Each point is reached from the start by the listed moves, each made once or not at all, plus a little noise. Say if it took an odd or an even number of moves. Then give how often each move was made.

Moves:
(1): -38	-28	-14
(2): -42	50	-10
(3): 10	-2	-28
Start: -8	11	17
Points:
3	10	-10 -> odd (0, 0, 1)
-39	60	-23 -> even (0, 1, 1)
-7	12	19 -> even (0, 0, 0)
-78	30	-34 -> odd (1, 1, 1)
-34	-19	-25 -> even (1, 0, 1)

Moves:
(1): -23	5	12	35	1	-27	28	37	-5	19	1
(2): 28	-25	-20	4	25	-11	-1	-8	26	11	15
(3): 7	-4	39	35	37	-30	9	-6	15	23	35
(4): 12	14	-20	-23	2	-9	-2	-12	9	-17	-25
(5): 7	5	11	-18	-18	8	23	0	-17	-3	-12
(6): 1	12	8	-9	-1	12	2	54	-20	12	-23
(7): 8	-26	4	6	-2	-23	2	9	22	-11	20
(8): -12	-23	-21	24	25	-33	-6	11	2	-4	28
Start: -2	-5	-2	-2	-40	3	11	1	3	16	38
Points:
30	0	31	26	7	-55	70	68	9	60	31 -> even (1, 1, 1, 1, 1, 1, 0, 0)
3	-15	30	53	2	-87	50	30	42	32	71 -> even (1, 0, 1, 1, 0, 0, 1, 0)
5	-39	26	70	27	-79	68	92	-1	75	84 -> even (1, 1, 1, 0, 1, 1, 0, 1)
0	-39	0	4	-39	-35	31	79	-12	10	49 -> even (0, 0, 0, 0, 1, 1, 1, 1)

Moves:
(1): -28	-1	-5	23	-8	7	-14	-8	-14	-8	12	-33	21	-9
(2): 22	3	-13	13	-21	-7	12	11	21	-23	8	-9	-10	-21
(3): -18	-7	5	-11	-11	-4	-8	22	7	-6	19	-12	-28	-25
(4): -11	-32	29	24	-17	0	-25	-7	6	6	7	1	27	9
(5): 16	-31	11	16	-12	-14	7	7	-6	17	-33	-3	16	-12
(6): 3	11	-12	7	10	-16	-2	-1	-11	16	4	14	-14	6
(7): 17	-16	34	-16	-14	-5	6	-25	-1	-7	18	-11	-11	-4
(8): -14	29	40	1	-38	1	7	-8	-3	20	11	-17	4	-19
(9): 19	5	9	16	-3	-6	-15	7	-30	-3	4	-3	-13	13
(10): -8	-12	1	-3	-11	8	25	12	-3	7	11	1	-11	-16
(11): 13	0	-11	5	-8	15	-8	-11	8	19	-10	-16	-13	-4
(12): 1	-21	0	0	-24	21	-10	-6	-1	2	-18	14	-11	1
(13): 19	9	-13	-24	-10	-7	0	1	-28	-15	-25	1	19	33
(14): 13	-4	-12	-8	-1	-3	-2	-12	1	1	-1	11	12	-15
Start: 10	0	-15	18	20	-13	9	14	2	6	-28	0	9	12
Points:
75	-23	38	51	-121	-8	-7	-19	-52	8	-61	-78	11	-10 -> odd (1, 1, 0, 0, 1, 0, 1, 1, 1, 0, 1, 1, 1, 0)
26	-51	-1	111	-51	-37	-45	32	-17	22	-17	-61	-5	-30 -> even (1, 1, 1, 1, 1, 1, 0, 0, 1, 0, 1, 0, 0, 0)
18	-58	-13	48	-86	-4	-28	33	-39	-33	-12	-29	16	-17 -> odd (1, 1, 1, 1, 0, 0, 0, 0, 1, 1, 0, 1, 1, 1)
27	-43	51	24	-103	-29	44	25	5	32	-7	-24	-56	-77 -> even (0, 1, 1, 0, 1, 1, 1, 1, 0, 1, 0, 1, 0, 0)
4	-34	12	26	-39	-23	-42	-16	-31	11	-3	-55	11	19 -> odd (1, 0, 1, 1, 0, 1, 1, 0, 0, 0, 1, 0, 1, 0)
68	-72	7	-5	-61	4	28	-9	-29	29	-85	-15	-1	11 -> even (0, 0, 0, 0, 1, 0, 1, 0, 0, 1, 1, 1, 1, 0)

Moves:
(1): 4	30	-3	-10	10	9	6	0	-1	-18	3	-2	3	-16	-4	10	-9	-16	0	9	-4	6	-14	-14	2	8
(2): -8	1	0	-4	-5	1	3	12	6	-10	-3	1	9	-5	6	-3	12	-10	7	-10	-3	9	-2	-8	-6	4
(3): 11	-3	-1	0	-5	10	-8	-12	11	25	-5	15	-3	-12	9	5	-14	-10	3	3	5	-10	-3	5	-2	-2
(4): -23	17	4	-15	11	20	35	15	-14	0	11	20	6	-4	7	0	-8	23	7	9	-11	-11	13	-30	-19	-6
(5): 5	45	6	-16	-18	22	14	-18	18	10	5	20	11	5	-3	-9	6	-4	7	-31	-12	5	-9	14	16	-18
(6): -1	-19	20	-6	-22	2	-6	18	-20	18	19	-7	-2	-2	-2	8	-5	-5	8	7	-10	1	-22	-8	-7	-22
(7): -1	-8	6	5	-9	2	-3	-16	17	28	14	3	25	16	-8	14	-12	4	-18	-5	1	7	-2	-19	-13	-3
(8): 2	13	-6	8	-2	-11	-7	-6	9	-13	9	26	0	4	1	8	-4	1	3	-3	-6	11	-5	-5	10	-10
(9): -2	0	-12	-19	-20	-1	4	-10	-24	10	6	-12	-7	7	-10	-2	9	20	-2	-8	-11	6	8	-3	3	-7
(10): -10	-11	6	7	9	10	-11	8	-2	-5	7	7	15	-12	0	-3	10	18	-1	5	-9	8	-10	0	16	5
(11): -12	13	-4	-20	-7	-14	9	-21	6	-11	0	-4	8	13	-8	-25	8	4	-10	-34	4	-6	7	-9	6	14
(12): 1	6	12	20	-4	-12	-22	-3	-2	-12	9	-6	-9	-9	1	-7	32	0	-2	3	2	-2	-11	31	-8	2
(13): -6	-11	-1	-7	2	-2	6	6	-1	-23	-4	6	-1	-2	0	9	-4	0	-2	11	-1	-9	-1	4	-2	-11
(14): 19	11	-2	-3	14	10	3	-13	-11	11	-13	0	-3	0	8	-13	-14	7	-5	3	-1	16	9	3	-4	-2
(15): 3	8	8	-5	-11	14	21	-13	-6	16	2	-8	-8	-5	20	-2	14	-8	6	-8	-10	-5	4	2	5	-9
(16): 1	-4	3	-10	-8	-1	-2	-13	-11	-10	20	5	8	3	-6	-13	9	-13	7	29	-11	8	-5	-3	12	17
(17): -8	-32	2	-19	4	10	-3	6	-3	8	4	6	-5	5	3	6	-7	3	-9	1	-23	3	-9	4	15	26
(18): 3	-11	-1	3	-10	-3	-4	0	-10	13	12	2	12	3	-17	5	-11	-8	-13	-3	-10	-7	-5	-4	-1	6
(19): 12	-4	9	1	13	-16	8	2	-1	8	11	-14	12	-17	0	-3	17	-12	21	25	-5	6	-2	-17	-6	21
(20): 9	-1	-8	28	7	-15	5	12	24	-13	-22	-9	5	-18	-7	-15	11	-10	7	9	-2	22	-11	-34	-9	17
(21): 18	-5	3	-16	-9	5	-7	-19	-15	2	4	-7	-15	7	-1	-2	-2	-4	2	9	4	-3	14	-4	3	13
(22): 0	-20	-13	5	12	1	0	3	19	-9	10	5	19	2	6	-6	3	10	-8	-9	2	-21	-14	-4	-12	31
(23): -14	-2	-3	6	11	-7	-6	-11	10	5	3	2	-6	14	0	-14	25	16	25	-13	-13	-2	3	4	-9	-18
(24): 6	-4	-11	-6	-7	-11	4	-4	2	-15	8	8	-8	10	-9	8	5	-24	-9	2	15	-4	-1	-11	-4	-20
Start: -4	8	-2	8	-6	-4	7	0	-17	-10	10	-15	5	18	5	5	24	19	-2	9	-7	4	-1	-21	-7	17
Points:
21	-19	14	-7	-26	13	-22	-23	-11	33	80	-11	35	-23	-19	-16	87	16	34	16	-90	18	-86	-46	-7	77 -> even (1, 0, 1, 0, 1, 1, 0, 0, 1, 1, 0, 1, 0, 0, 0, 0, 1, 1, 1, 1, 1, 1, 1, 0)
-5	-10	26	-52	-40	53	49	-6	-121	32	59	-13	-1	11	13	6	14	64	-2	33	-68	0	8	-62	-12	-16 -> odd (0, 0, 0, 1, 0, 1, 0, 0, 1, 1, 0, 0, 1, 1, 1, 0, 0, 1, 0, 0, 1, 0, 0, 0)
-16	68	46	-42	-54	45	31	-8	-31	-15	69	9	30	10	4	28	36	7	7	15	-40	7	-34	-57	-39	-16 -> odd (1, 1, 0, 1, 1, 1, 1, 0, 0, 0, 0, 1, 1, 0, 0, 0, 0, 0, 0, 0, 1, 0, 0, 0)
-7	68	6	-59	-63	67	61	-55	-18	68	70	51	41	22	1	42	-11	25	-22	-28	-88	9	-25	-69	5	1 -> even (1, 0, 1, 1, 1, 0, 1, 1, 1, 0, 0, 0, 0, 0, 1, 0, 1, 1, 0, 0, 0, 0, 0, 0)
17	0	11	-37	-47	-4	-6	-15	-59	42	58	-38	6	0	-13	9	43	-11	49	30	-49	13	-21	-69	-31	15 -> odd (1, 1, 1, 0, 0, 1, 0, 0, 1, 0, 0, 0, 0, 0, 0, 0, 0, 1, 1, 0, 1, 0, 1, 0)
